Rows are points. Each copy is the shape, with its points in the same order, turned, moved and blurred by noise. Is it also mirrored, or only turned?

Shape (6 x 2):
[[ 16  40]
 [-30  28]
 [ -5 -57]
 [ 55 -56]
 [-50 -13]
 [-18 -21]]
Copy 1 (6 x 2):
[[ -9  43]
 [-34  10]
 [ 32 -43]
 [ 74  -6]
 [-30 -34]
 [  1 -14]]
Copy 1 is: only turned
Copy 2, 6 rows:
[[ -1  48]
 [-50  34]
 [ -5 -50]
 [ 51 -47]
 [-54 -19]
 [-22 -25]]
Copy 2 is: only turned

Shape:
[[-25  -4  17]
 [-46  65   0]
 [ -3   6  -1]
 [ 20 -59 -10]
 [-40  90  -1]
 [ 62 -50 -20]
 [-20  73  -8]
 [-24   2 -42]
 [ 18 -14 -13]]
Copy 1 (9 x 3):
[[ -4 -33  31]
 [-61   8  13]
 [  7 -14   6]
 [ 55 -65   0]
 [-72  29   8]
 [ 92 -28 -19]
 [-44  22  -2]
 [-11 -41 -31]
 [ 34 -21  -3]]
Copy 1 is: only turned
Copy 2:
[[-21  16  19]
 [ 54  14  11]
 [-18  -5   2]
 [-79  -8  -8]
 [ 79  17  -1]
 [-76 -58 -24]
 [ 66   4   0]
 [-13  20 -39]
 [-37 -16  -8]]
Copy 2 is: only turned

Shape (8 x 4):
[[-35 -42  28 -38]
 [ 43  -5 -37 -38]
 [-31 -48  20 -64]
 [-21  40  51   0]
 [ 15 -36  52  14]
 [ -5  48   4  48]
 [ -6 -32  53 -31]
 [ 12  55 -13   3]]
Copy 1 (8 x 4):
[[-66  38   2   4]
 [ 10   7 -69  -7]
 [-70  52 -21  -4]
 [  6  37  50 -36]
 [-43 -30  21 -26]
 [ 50  -4  46   1]
 [-57  12  10 -33]
 [ 52  19   3 -14]]
Copy 1 is: only turned
Copy 2, 8 rows:
[[ 31 -63  17 -43]
 [-28 -44 -42  21]
 [ 19 -86   1 -42]
 [ 51  21 -13 -42]
 [ 66 -29  12  15]
 [ 15  55   8  -4]
 [ 56 -62  -2 -17]
 [-16  30 -31  -5]]
Copy 2 is: only turned
Copy 3:
[[ -5 -29 -31 -65]
 [ 75  23  10 -26]
 [  9 -30 -37 -77]
 [-25  37 -63  -1]
 [-38  21  13 -34]
 [-11  36 -33  54]
 [-17   9 -23 -63]
 [ 33  44 -39  26]]
Copy 3 is: only turned

Shape (12 x 6):
[[ 51  12  35 -44 -20 -31]
 [ -2  -6 -61 -48   8  56]
 [-32 -33 -46  41  33 -16]
 [-29  11  49  29 -75  51]
 [ -4 -52 -12 -56  -8  41]
 [-38  37 -31 -22  10 -17]
 [ 35  17  20 -52 -54 -74]
 [-42  32 -17   4   0 -61]
 [-39 -11 -30   3  32  62]
 [ 18  -6  13  34 -64  10]
 [  4  33  19 -22 -49  51]
 [ 35  31   5  34  12  33]]
Copy 1:
[[ 45 -26  43 -10  21 -73]
 [-19  31 -65  40  20 -73]
 [-86  -4  12  53  -5 -12]
 [  8 -44 -39 -38 -71   3]
 [-36  12 -38 -20  25 -75]
 [  2  43  11  38   7  -9]
 [ 53   7  80 -18 -10 -75]
 [ -2  34  58  37 -14   6]
 [-49   5 -63  27  15 -10]
 [ -5 -58   4  -5 -57 -49]
 [ 45 -20 -42  -7 -30 -38]
 [  5 -66 -11  46  -4 -24]]
Copy 1 is: only turned
Copy 2 (12 x 6):
[[ 18 -78  -5 -11  29 -19]
 [-21  21  33 -79 -21  11]
 [-23  64 -22  13  21  36]
 [ 31 -11  70  61 -49 -16]
 [-26 -27  34 -45 -28  48]
 [-18  23 -29 -19 -18 -39]
 [ 50 -81 -50  -7   6 -18]
 [ -4  19 -62  20  -6 -32]
 [-50  48  46 -16 -17  10]
 [ 57  -8  38  33  -1   8]
 [ 22 -28  59  -6 -33 -36]
 [  5  14  53   4  47 -30]]
Copy 2 is: only turned
Copy 3, 12 rows:
[[-52   4  -4 -26   2 -65]
 [ 47  21  59 -40  36  13]
 [ 58 -39  15  63  24  -3]
 [-32 -29 -29 -23 -45  64]
 [  2 -23  74 -34   6   3]
 [  8  51  11  37  27   3]
 [-54  31  -3   8 -40 -81]
 [  2  33  -8  72   4 -16]
 [ 41 -17  32  -2  47  51]
 [  8 -36 -30 -16 -47  -5]
 [-16  12 -15 -54 -16  28]
 [ 16 -24 -51 -23  37   1]]
Copy 3 is: mirrored
Copy 4:
[[ 41  20  45  -9 -51  -8]
 [-43  17 -21 -66  14   4]
 [-18 -62  -8  18  56 -19]
 [ -5  29 -78  54 -62 -32]
 [-58  -7  -3 -36 -35  11]
 [-11  36  13  10  45 -19]
 [ 35  32  78  10 -52 -53]
 [  6  17  33  46  46 -46]
 [-40  -5 -54 -11  33  24]
 [ 25  -8 -42  19 -52 -52]
 [  3  57 -43  -5 -47 -10]
 [ 53   1 -50  -6   3   8]]
Copy 4 is: only turned

Shape (13 x 8):
[[ 34 -39 -20 -13  41   7 -21 -25]
 [ 17 -19 -43  34  20 -19  16 -14]
 [-28 -13  49  -1 -15 -51 -35  27]
 [ 10  31  24 -12 -66 -74 -69  52]
 [  5 -25 -33  27  11 -13   3   0]
 [ 11   4 -26  10  44 -19  18 -51]
 [-50  40  28 -20 -14 -55 -31  57]
 [ 11 -28 -54 -32  10  29  -1 -63]
 [ 11 -16  -9   3 -10   7  40 -20]
 [ 45   0  -6  -1  22  39   0 -13]
 [ 12 -30 -47 -31  25  18   6   9]
 [-22 -18  -3  24 -10  -1 -20  -7]
 [ 50 -57 -32 -47  27  12  33 -40]]
Copy 1 (13 x 8):
[[ 44   3 -11  51  39   7  15 -11]
 [  4   2  14  10  41  54  27 -20]
 [ -3  70 -16 -43  15   0 -17  28]
 [ -4 121 -21 -37 -63  28 -12  -6]
 [ -7  11   1  12  32  45  21   0]
 [ 29  -6  30   6  45   9  58 -22]
 [ -5  72 -39 -70 -25   5  23  34]
 [  4 -31  -1  65  16 -20  38 -46]
 [  6 -32  12 -10  12  22  -2 -25]
 [ 53 -25   8  35  -9  12  17   2]
 [ 25 -24 -46  27  19  16  26 -15]
 [-22  19   4   9  10   8   8  17]
 [ 53 -32 -16  38  46   3   1 -60]]
Copy 1 is: mirrored
Copy 2, 13 rows:
[[ 27   0  32 -57  37 -11  17  22]
 [  9 -18   6  -6  59  15   8  -4]
 [-42  14 -22 -21 -16   6 -53  67]
 [ -2  10 -83 -20 -33 -13 -91  35]
 [  4 -16  -5  -2  43  16   8  19]
 [  1   7  43 -16  35  23  10 -26]
 [-14  57 -39  17 -34  28 -60  61]
 [ 23  -4  11 -67  16  24  64 -10]
 [-29   6  -5  -9  25  -5  42  -1]
 [ 32   3  22 -19  12 -40  40   4]
 [ 32  32  -3 -34  44   1  45  28]
 [-10 -24  -7  -8   1  20   9  37]
 [ -5  21  15 -77  63 -24  59  -9]]
Copy 2 is: only turned

Shape (14 x 9):
[[ 73 -22   5  11  93  13 -15  17  -3]
 [-10  22  81  22  -4  16  16  46  -6]
 [ 94  -8  20   2  73 -45 -48  -4 -23]
 [-77 -13  16 -32 -18  23  -8  68  12]
 [-65 -24 -22   3  12 -30  -1  15 -65]
 [-55   7  -8   9 -12 -19  17  22 -12]
 [-11   5  -2 -10 -29  35  28  52 -33]
 [-62 -44 -14  20  33 -17  34  -2  -9]
 [-29  28 -30  -3  -3 -18  28  25  -1]
 [-23 -37  38 -15 -38  31  35  28 -26]
 [-22 -50  42  11 -88  36  -7  20  38]
 [-59 -12  14 -56 -10 -27  41  24 -12]
 [ 91 -39  19  16  62 -36  12  23   8]
 [ 76   9  20  -9  85   7 -13 -45  -7]]
Copy 1 (14 x 9):
[[  53  -73  -12   -5   90   12   26   -3   36]
 [ -20  -27  -37  -42  -32   59   29  -33   14]
 [  23 -116  -22  -16   67  -38   20   24   50]
 [ -61   26   21   22  -12   75   -7   18  -28]
 [ -20  -24   -1   48    6   17  -78  -31  -23]
 [ -19    4    3   37  -19   11  -15  -36  -25]
 [  25   15  -15    4  -18   53   -4   -1  -25]
 [  -4  -18   32   54    9   28  -21  -67   -4]
 [  -7   13   -6   36    2   -5   11  -23  -41]
 [  13    2   29   -7  -42   57  -12   -1   -6]
 [ -11   46   38   -2  -62   51   15   14   62]
 [ -26  -16   53   23  -31   21  -10  -17  -55]
 [  56  -90    6   20   38  -15   59   -8   49]
 [  43  -63    5  -52   83  -38   20  -30   30]]
Copy 1 is: mirrored
Copy 2 (14 x 9):
[[  26   66  -13   -4   27   62   13   26   48]
 [   0   43   29  -32  -35   -3   32    8  -62]
 [  47   87   14    0   51    2  -12   25   67]
 [  -9  -34  -26  -60  -77  -14  -15   18  -39]
 [ -13  -55   37  -40   -5  -16  -28   66   13]
 [ -34  -36   12  -21  -23  -26    2   29  -11]
 [  18  -36  -15  -39  -24  -13   50   27  -29]
 [ -48  -44   40  -18  -27   28  -16   28   24]
 [ -43  -25  -14  -23   -2  -32   22   22    2]
 [  32  -41   28  -44  -45    6   32  -11  -27]
 [  37  -31   14   24 -104  -18   14  -37  -37]
 [ -29  -48   18  -75  -26  -28   -3  -15   -3]
 [  22   76   23   -8    6   30   38    4   82]
 [  28   64    1    9   76   47   -8  -17   34]]
Copy 2 is: only turned
Copy 3:
[[  31   18  -16  -40   49   86  -76    2  -13]
 [ -51   17    4   36   75  -21  -34   13  -11]
 [  12   11   25  -45    7   62 -121   -3  -19]
 [ -46   -5   -8  -20   35  -38   59   33  -28]
 [  12  -33   26  -22   11  -28   22  -55  -38]
 [   4  -23  -12    8   22  -48    9   -6  -22]
 [   8   14   23   30   43  -13   30   28  -35]
 [  23  -31  -19  -17   28  -17   23  -51   18]
 [  38  -13  -12    2   23  -42   -1   22  -24]
 [ -23   26   36   32   35  -10   34    4   12]
 [ -64    1   -5   62  -17    0   41   49   33]
 [   6   19   25  -30   27  -63   31    2    7]
 [  31   -4   20  -28   41   61  -93   21   36]
 [  33   65  -26  -29   14   50 -101  -15   -3]]
Copy 3 is: only turned
Copy 4, 14 rows:
[[ 14  26 -56  12  26  56  38  57  69]
 [-27  51  15 -29  52 -55  49  18  38]
 [ 47 -34 -41  57  36  26  31  72  58]
 [-68  17  65 -70  39  -2  -7 -11  19]
 [-15 -26  48 -42  15  38  54  12 -33]
 [-40  -6  18 -34  25   0  25 -16 -31]
 [-18  28  14 -84  -4 -17  11  37  -8]
 [-46   4  10 -27  10  55  69 -29  -7]
 [-28 -15 -23 -36  21  10   9  -9 -26]
 [-26  25  36 -67 -24 -22  47   1  30]
 [-87  47  51 -11 -52 -51  15  -1  23]
 [-35 -32  32 -72  19  -8  24 -55  24]
 [ -7 -16 -77  19  12  20  58  53  80]
 [ 70  22 -55  37  20  35  26  19  67]]
Copy 4 is: only turned

Shape:
[[-11  30  46  17  10 -34 -22   5 -91 -14 -36]
 [ 46  -4  -4   4 -55  51 -27 -35   4  26  29]
 [ 19  20  57  -2 -30  21 -27 -31  -3  -9 -27]
 [ -4  20  -8 -31  24 -24 121 -11   1  22  20]
 [  6 -20  29  14  16  34  43 -25  -9   1 -31]
 [  1   1  15  14  23  54  -3  17   1  11 -23]
 [  2  26 -13  16  20  18  79 -18 -29 -12 -39]
 [ 25 -15  23  23  19  12 -26  14   5 -19  31]
 [-12 -14  -6   8   0   7   5  -9   4 -13 -18]
 [ 19 -56  35   1   5 -56 -11   2  -6  18  14]
 [ 26 -53  37  16  23  56  41  14 -12  -7 -35]
 [ 17  -4  16  12  13  52 -33  -6 -17  25 -22]
 [ 28 -10  -9 -37  11  35 -22 -27 -20 -42 -30]
 [-17 -20  -2 -22 -37  25  -6 -12 -24  16  58]
 [  3  27 -10 -34 -60  15 -20  16 -65 -15 -33]]
Copy 1 (15 x 11):
[[-49 -33  20  39  -1 -56  56 -23 -72   0  -3]
 [ -1  45 -42  72  10  16 -24  28  -9 -20 -42]
 [-13  38 -26  72  -2 -14  57 -20 -23 -18 -18]
 [ -3 -34 -29  -9  65 -17 -25 -62  39  65  10]
 [-16   8 -25  18   3  13   0 -69 -17 -11   1]
 [-40 -11 -29  10  -8  37  25 -18  -4 -33 -11]
 [-44  -5 -37 -26  21 -18  -6 -73 -21  25 -20]
 [-23  -2 -26  39 -13 -13   0  15   4 -46  35]
 [ -4   9 -17   8 -20   2  12 -14 -15   8   1]
 [ 38 -30  20  55  -1 -32  -4  -7  -7 -30  28]
 [ -6  -4 -40   0  11  28   1 -69 -32 -60  13]
 [-35   7  -2  36  -6  29  12  -7 -23 -43 -28]
 [-20  61  -1 -15  22  -7  25   7 -31 -29  -2]
 [  0   2 -24  58  27  28 -17  40 -24  21  14]
 [ -6   4 -24  12  36 -12  55  32 -81  15 -45]]
Copy 1 is: only turned
Copy 2, 15 rows:
[[ -1  16   8 -52 -26  56 -31 -26  -9 -42  66]
 [ 65 -52 -12  38  62  14  -7   7  18  -9  -6]
 [ 33 -23  36  -1  -4  23 -33  11  46 -27  22]
 [  4  69 -24  30 -38  29  32 -44  21  69 -40]
 [ 30 -19  11  18 -53  13 -14 -42   6  15  -3]
 [ 32 -35   3  12 -56   5  -3   3 -10 -22  -9]
 [ 65  39  -3   9 -69  33  -2 -41  -8  25 -14]
 [  9 -24   5  22   6 -29  14  -8 -18 -25  37]
 [ 31   4   4   8 -20 -19 -35 -11 -14   3  -4]
 [-27 -14  -9 -35  32 -35 -16 -38   8  11  29]
 [ 35 -62  16  16 -62  -1  -2 -38 -22  35  17]
 [ 39 -52   7  -3 -15  14   2  -4 -11 -35  -7]
 [ 52 -14  70  -3   1  13  -7  -7 -34  -9  -7]
 [ -6  -8 -20  46  50  24 -24  -6 -16  -2 -16]
 [ 43   9  13 -26  23  74 -44  42 -34   6  17]]
Copy 2 is: mirrored
Copy 3 (15 x 11):
[[-54  49 -22  22 -30  18 -31  50 -53 -42  14]
 [ 28  12  21  -6 -62  -6  13  22  81 -22 -17]
 [-21  16  30  -1 -39  31  -2  16  14 -51 -42]
 [-24 -16 -69  -8   1  21   3 -92  21  11  44]
 [-49 -23  15  21 -30  37  18  -9  31 -21  27]
 [-30 -10  33  -3 -26  35  16  25  12  24  10]
 [-52 -15 -18  19  -2  52 -39 -19  31   0  50]
 [ -3  34  28  39 -20  -8  35  10   4  13  -9]
 [ -8 -16  16  12   3   5   2   9   7 -20  17]
 [ -8  11   5  22 -45 -48  42 -14 -29 -40  19]
 [-55 -12  48  20 -32  45  48   0  27  -9  56]
 [-19  -4  33   1 -62  25  11  44  14   6  -2]
 [ 31   1  35  18 -25  64   0  13   4 -32  15]
 [ 29  17 -32 -14 -15  -6  42  31  40 -24   9]
 [  9  50   3 -44 -16  34 -44  48  16 -55  27]]
Copy 3 is: mirrored
Copy 4, 15 rows:
[[ 35  24   5  11 -38  27  -1   5 -78 -57  31]
 [-26 -23 -11  11  49  51 -45  -2 -13  39 -38]
 [-43   0  10   9  -1  41 -12  19 -33 -40 -35]
 [ 57 -16  40  25  84  -5  80 -55 -23 -30 -32]
 [-13 -18  34  47  33 -28   6  -3 -41 -23 -32]
 [-14   1  -6  30  28 -35 -13  13  -4 -21  -1]
 [ 14 -15  39  30  54 -32   5 -50 -53 -55  -6]
 [-21 -11   9  38  -1  24  13  12   5  17  28]
 [ -6  -3  34   4   7 -15   3 -13 -16  -1  -8]
 [ 26 -32  26  34 -39  26  41  12 -13  29 -23]
 [-21 -57  18  55  25 -49   9  22 -39 -19  -9]
 [ -8   1  -8  36  21  -8 -41  29 -12 -10 -10]
 [ -6 -22  60  -5  25  14 -43  31 -11 -30  12]
 [ 11  -1  -3 -16  49  30  13  16 -34  52 -15]
 [ 20 -20  -8 -61  15  21 -36  -1 -52 -33  11]]
Copy 4 is: only turned

Shape:
[[ 41  -9   1 -31 -12 -23   1 -12   1 -11  12 -20]
 [-30  -4  55 -29   3   0  12 -19  -1 -12   9  -8]
 [-23 -18   2 -14  11 -12   0 -26  44 -19 -15   6]
 [  0  -4  20 -33 -11 -21  17 -32  20   8 -33  11]
 [-19  24  10   3  13   0  12 -31  22   9   6   5]
 [ -9 -24  24 -15  17 -22  -5   8  57 -14  22 -15]
 [-10   6  53 -31 -76  63  10 -27  16  22  20   6]
 [ 13  13   4  14   5  27   8  -5   2  42 -53 -65]
 [-26 -38   2 -30  -7 -14  17 -20  25  10 -16  11]
 [ 21  14  -1 -15  -4 -15  14  98 -14 -16  18 -48]
 [-24 -14  -5 -37  16  58  14 -22  -6 -12  17  -8]
 [ -5 -13  -8 -38   0 -29 -13   1   5  20  15 -19]
 [  9 -17  37   8  10   2  -1   9   5   3  22  15]
 [ 17  -2  -1 121  -9 -26 -12 -28  -4 -10  18 -62]
 [ -1   5  -2  -6   6 -12 -35 -17  -6  -6 -32 -10]]
Copy 1 (15 x 12):
[[   3   -7   25   58   11   10   -2   28   16   27   18    9]
 [  -1  -35   23   -1   -8   23   40    9    1    2    0   24]
 [  33  -27   -1   36   20   21   28  -29   -3   11  -13   15]
 [   9   -5   12   36   49   22   29    9   -2    3  -13   27]
 [  45  -13   -9    3    6   26   18    5    0  -14    7    4]
 [  26  -40   11   60  -19   12   12  -18   23   -5   -9   28]
 [ -35  -53  -39    9    8   26   18   68  -41   -3    1   42]
 [  31   -2  -18  -16   30  -34  -28   40   41   25  -35   29]
 [   0   -8  -12   32   32   31   25  -30    0   14   -4   35]
 [  -9   38   41   41  -67  -35  -43   12   14   19  -14   31]
 [   5  -13  -37    2  -27   26   46   15    1   55    3    6]
 [   3    3    4   36    4   -6    9  -12   25    6   32   28]
 [  -9  -23   -1   28  -16   28   -5    3   18  -14  -11  -12]
 [  64  -57   17  -18    8   14 -108   -5   27    7   15  -30]
 [  17  -11   10   17   32  -26   11   -4    4   16    0  -12]]
Copy 1 is: only turned
Copy 2:
[[-14  11 -11  26 -22 -24  11 -15  39  38  26  22]
 [ 28  18 -50  -3 -15  30  10  -4  56   7   1  29]
 [-30  32 -35  12 -27  39  11   4   8  11   8  10]
 [-20  21 -56  20  12  14  22 -18  32   4  18  -8]
 [  3  -1 -37  17  -7  39 -21  -3   7   1  20  14]
 [  5  25 -22 -10 -62  20  27 -12   0  15  17  18]
 [ 20   5 -25  -1  19  16 -19 -79  53   3 -55  17]
 [ 29  25  -5  86  16 -10  12  -4  -3 -35   5  25]
 [-17  38 -33  -8  12  24  30  -1  10  15   2   2]
 [ 62  63  49  18 -38 -30  -8  -9  38  25  58   9]
 [ -5  35  -5   4  11  45 -12 -10  38   9  -3  75]
 [  5   4  10  10  -5  13  34  -1  24  34  26  11]
 [  9   4 -16 -16 -30  -7  -7   1  33 -18  13  19]
 [ 24 -28 -15  63 -59 -46 -50  67 -30   9 -29   8]
 [-18   8  -9  50 -17  20  13  22  42  -1  12  -1]]
Copy 2 is: only turned
Copy 3 (15 x 12):
[[ 24 -10  -6   1  -3 -23 -12 -20  32   0 -32 -23]
 [ 10   1  13  -2 -32 -15  -3  40 -34  -8 -37 -18]
 [-17  18  16  39 -23  -3  -3  11  12 -31 -34   2]
 [  8 -16  31  30 -39 -10 -17   1   4  -9 -41  11]
 [ 24   8   1  28 -15  16  10  29 -11  -4 -24  13]
 [-11  27 -27  27 -19 -16 -30  19   2 -28 -34 -19]
 [ -4 -59  -6 -11 -23 -52  -7  48 -31   9  21  40]
 [ 47  37  47  21  28 -39 -32   0   2   9  -4  49]
 [-22 -16  31  33 -26   0 -16  32  26  -5 -32  -3]
 [ 30  29  -5   8  40 -20 -54 -27 -17  34  25 -75]
 [-10  24  13  -2 -12 -18  37  40   3  33  -5  -3]
 [ 14 -13   1  32  12 -17 -17  22  27  12 -43 -29]
 [ -5  12 -21 -13  -4  11 -29  13 -15   4 -36   5]
 [ 66  39  -2 -41  72  36 -26  10  33 -77  -7  34]
 [  6   2  34  22  26  -1   9 -12  -5  -9 -48   4]]
Copy 3 is: only turned
Copy 4 (15 x 12):
[[-16  28  14  39  -7 -30  19   2  16 -27   2  16]
 [-40  10 -15  -1  -5  10  18 -36  -1 -23  -8 -30]
 [-10  -4  -5  13  26   3  -8  -5  30 -53  19 -34]
 [-45  -7  25   6   9 -22   6   9  11 -39  12 -36]
 [-17 -23  -3   1  39 -14   6 -25  -7 -23  16  -9]
 [  2  31  -5  21  41  24  23  -9  31 -30   4 -23]
 [-72 -14 -36 -53  -9   0  54  18   0 -36 -15  29]
 [ -8  40   4 -51  23 -75 -10  -1  -3   2  31  -8]
 [-18 -15   1   7   2  -3  20  12  33 -33  26 -47]
 [ -9  76 -10  36   8   8  -6  18   1  70  18  21]
 [-22   2 -41 -10 -22   1  14 -32   3 -35  58   7]
 [  7  19  -7  34   1 -19  34  13  -4 -14  15 -23]
 [  1   7  19  -7   5  23  21 -21   9  -6  -2   8]
 [ 62  -6  -4 -13  42 -70 -29 -46  47  18 -56  34]
 [ 10  11   6   5  -1 -29 -27   4 -16 -34   5 -18]]
Copy 4 is: mirrored
